Each row is a point. The window is the flat piece filled in between its corners: a triangle in 3 columns, a solid with four corners in 4, and so on. A path goes straight from each point to the next, and from the last back to the first. After which points does the path pass through the window?

Window (4 x 4)
[[-45   2  22   7]
 [ -9  -9  11 -20]
 [ 16  10  -6 -17]
 [ 44  -9  16  -6]]
Path:
(1): [ -5  10   9 -35]
(2): [ 2 -6 -6  3]
(3): [-34 -22  -3  15]
(4): [-23   5  21  -8]
(5): [ 60   6  21 -21]
(6): [ 37 -25 -16  -7]
(7): [-17 -22   1 -10]
(8): [ -7   8  22 -13]
Through the window after points: 3, 7

Window (4 x 4)
[[ 24 -17  22   6]
 [-25  -3 -50  19]
 [-26   4 -11  22]
 [ -3   8   9 -11]]
Path:
(1): [ 2 21 19  3]
(2): [-13 -19  14  -1]
(3): [-25 -34   0  18]
(4): [  4   2 -20  17]
(5): [  7  17 -23  32]
(6): [ -4 -32  -5 -12]
(7): [-12  -7   8 -10]
(8): [ 3 18  7 -7]
(9): [-5 28 -8  2]
(10): [-38 -11 -15  18]
(11): [-28 -10 -31  13]
(12): [-16  29 -60  22]
Through the window after points: 7

Window (6 x 6)
[[ 60 -22  -6   8  23 -38]
 [-14 -10  21   5  -1   0]
 [-13  -3 -20  26  30  25]
 [ 30   9  20  33 -18  33]
 [-15  -7   0 -18 -12  -9]
 [ -4   9  11 -10  10  -4]]
Path:
(1): [-14  20   5   7  -4 -17]
(2): [10 12 10 41  0 11]
(3): [ 26  -9   8  -3 -10  46]
(4): [-3 -6  1  0 17 14]
(5): [-5 -4 -1 28 10 -3]
(6): [  5  -9   2  18 -22 -38]
(7): [ 24 -12  16  -6  37  18]
(8): [ 15 -21  10 -18  27  18]
Through the window after points: 2, 4, 6, 8

Window (8 x 8)
[[-34   2  21 -31   5 -22 -16 -18]
 [  5  18  -2 -53   5 -21 -44 -10]
 [  9  35  53  44   9  -2 -34 -11]
 [ 34   2   6  40  -6 -16  34  -7]
 [-10 -11   6 -43 -25   1 -46 -36]
 [  9   0  -1  54 -17 -10   6  32]
 [  3 -25  32 -60   2  -8 -37  -4]
 [ 16  18   1  41  -4  29  40  20]]
Path:
(1): [ 21   4  17  15 -36  -3  14  14]
(2): [  4  15   8  -5 -51 -20  -6  15]
(3): [ 15 -19  15  43  43   3  -2   2]
(4): [ -3 -13  12   8  19 -12 -31  -5]
(5): [ 15  23  41 -28 -46 -24 -22   2]
(6): [ -6   0  25 -49 -21 -12 -14  -5]
(7): [ 13 -32   8  -1  36  -1 -59 -10]
(8): [ 23 -16 -10   1  39   1 -33 -27]
(9): [-22  22  33  -3 -27   0  22  17]
(10): [  0  12  26 -32  -9 -16  13   8]
(11): [ -4 -14  -7   3  -2  -2 -12 -11]
(12): [12  6  5 39 11 -6  8  2]
Through the window after points: 2, 6, 8, 12

Window (8 x 8)
[[  8  33 -16 -14 -26  -2  58  11]
 [ 16  16  -5  21  11   7   9   1]
 [ 14   5 -21  -2 -23  13 -49 -29]
 [-11  33 -58   8  28   6  55  -6]
 [-25  -7   8  -1  11  18  55  -5]
 [ 17  20 -25 -28  49  -3   3   2]
 [-16  -5  35   8 -36 -32   1 -22]
 [ 18 -44   0  -1  -5 -22 -44  -2]]
Path:
(1): [  3   1 -14  -9   2  -7 -10   7]
(2): [ -5  16 -18  -4   7   0  14  17]
(3): [ 13 -14 -12   6  25 -18  42 -26]
(4): [ 20   7  -6  -4  -1   0  19 -24]
(5): [-17  15 -14 -11  22 -15 -11  14]
(6): [-20  32 -19   0  11   8  35  11]
(7): [ 34  -3 -22 -22  16   0  36 -41]
(8): [ 51 -30   1 -11 -19 -10  -7 -21]
(9): [-22  15  -4   0  -1   5 -25   4]
(10): [ -8  10 -30  15 -12  -7 -10  21]
(11): [ 15  13  14 -23   2 -16  38 -60]
(12): [ 21   5  -7   1   7 -12   1 -15]
Through the window after points: 4

Window (9 x 9)
[[ 22 -30  28  28 -15  52   0  -6   9]
 [-38  17  46  -3  26 -19  -2  24  21]
 [-39   9  25  44   3  29  13   0  15]
 [-12 -41 -10  -6  16   4 -60   7 -29]
 [  8  11 -26  -5  18 -33 -30   9  -6]
 [ -6  12 -15  -6  -7 -13 -10  29 -23]
 [  7   4 -19   5  19 -10  36   9 -23]
 [-15  -4   7   9  26  24 -38  30   5]
 [-49  26 -22 -19  26  31 -48 -19 -19]]
Path:
(1): [ -4   5  26  14  12  17 -23   2 -41]
(2): [  2  -3  34  15  26  31 -38  -1 -47]
(3): [-14 -13 -40   4   0  10 -21  26  25]
(4): [-43  -2 -42  15  14  -7   2  29  25]
(5): [-9  9 30 16 10  9 -9 -1 -4]
(6): [-10  -8  34  18  38  18 -39  23 -42]
(7): [-14 -30 -36 -14  -6  -9 -23  -5   7]
(8): [  8 -32 -26  -7   2  15 -21  11  41]
Through the window after points: 4, 6

Window (9 x 9)
[[-23  10 -48   3  -8  35  11   9  12]
 [ -2 -22 -21 -11  -7 -13 -24 -21 -18]
 [-46  -3 -17   7   9 -28  -9 -11  -7]
 [ 60  -9 -10  -4   7 -19  33 -12  22]
 [-23 -14 -22  10  31  23  -1  -9 -13]
 [ 47  -7  35 -12 -22   0  38 -15  18]
 [-28 -28 -29 -20  20   7 -13  29  19]
 [ 55   8  45  24 -16 -33 -24 -21  11]
 [-24 -38 -32  23  -8  15   8   6  17]]
Path:
(1): [ 19 -11  -7   1  -2 -16   3  28 -23]
(2): [ 10 -15 -12   0  13  21   5 -21  32]
(3): [ -3  -5 -16  -6  -2  16   5  -8  24]
(4): [ -3   2 -26  12 -15   7  32  22 -25]
(5): [ 14  -9  12   0 -11   2  17   4  -4]
(6): [ 19 -10   6  -4  -6 -12  18 -33  33]
(7): [-18 -16 -23  -1   0   0  -5 -16  24]
(8): [  8  -4 -16  21 -17  -1  20  33 -21]
(9): [ -4 -13  -8  16   5   3  20  16   0]
(10): [ -8 -13 -24  -2  -4  16   5  -9  22]
(11): [ -7   2 -29   8 -11  14  -1 -16  29]
(12): [-12 -21 -17   6   3  18  22  35 -24]
(13): [ 26 -25   7  21 -16 -18  -7  19  -7]
(14): [ 20  25  29 -13   4  -7   8 -60  27]
(15): [  8  -6 -15 -11  13  31 -19 -39  24]
(16): [-18 -16  -4  16  -1 -15   0  13 -16]
Through the window after points: 3, 5, 11, 13

Window (11 x 11)
[[-26  11 -35 -18 -10  -2  12  -6  -1  17  -5]
 [ 19  28  -5 -13  16 -16  20  26   9   4   8]
 [  7   9 -20   5  -7 -10 -32  18 -19   4 -11]
 [ 28  11  -3  19  -2  19  -4  -6 -34  27 -33]
 [ 19   8 -19 -31 -18  33 -19 -16 -18 -18 -16]
 [-27   0  23   9  12  -4  34  11   0  -1  41]
 [ 42  -3   1  14  36  60 -16  33  27   2 -11]
 [  0  -7  14  -4 -24  -7  13  17  17 -20  -1]
 [ -1 -29 -14  -4  23  -3 -30 -10  -5  -2 -12]
 [ 10 -22  -6   9   8  16  26  10   5   2  31]
 [ 15  15   1  30  15 -19 -14 -23   3   6  23]]
Path:
(1): [ 13  -1  12  -6  -4  10  -5 -11  23  28  43]
(2): [  9   1  -7  20  22  -1  11  33 -20 -35 -27]
(3): [  4  11 -15   4   4   0   3   6 -13  -1  -8]
(4): [21  8  3 -4  4 11  7  7  2 19 -2]
(5): [ 17   2  -2  -3  -5  18  -3   6 -10  19  20]
(6): [ 13   2  -8  14  15   1  15   5  -7   0 -22]
(7): [ -2  15 -40   9  -7  19   2 -15 -22 -18 -16]
(8): [ 15   1   0 -35 -10  14 -17   2  -1   6  -3]
(9): [11  2  3 -5 12 10 -7 -3  0 12  5]
(10): [ 22  11 -25  21  -5   3   6   8  -3 -27   0]
(11): [  1  -9 -21  27  15  -9  19   1   4 -12  14]
(12): [ -1  -8  -7 -13   2  19 -15  -2  -4   9  -6]
Through the window after points: 3, 5, 7, 9
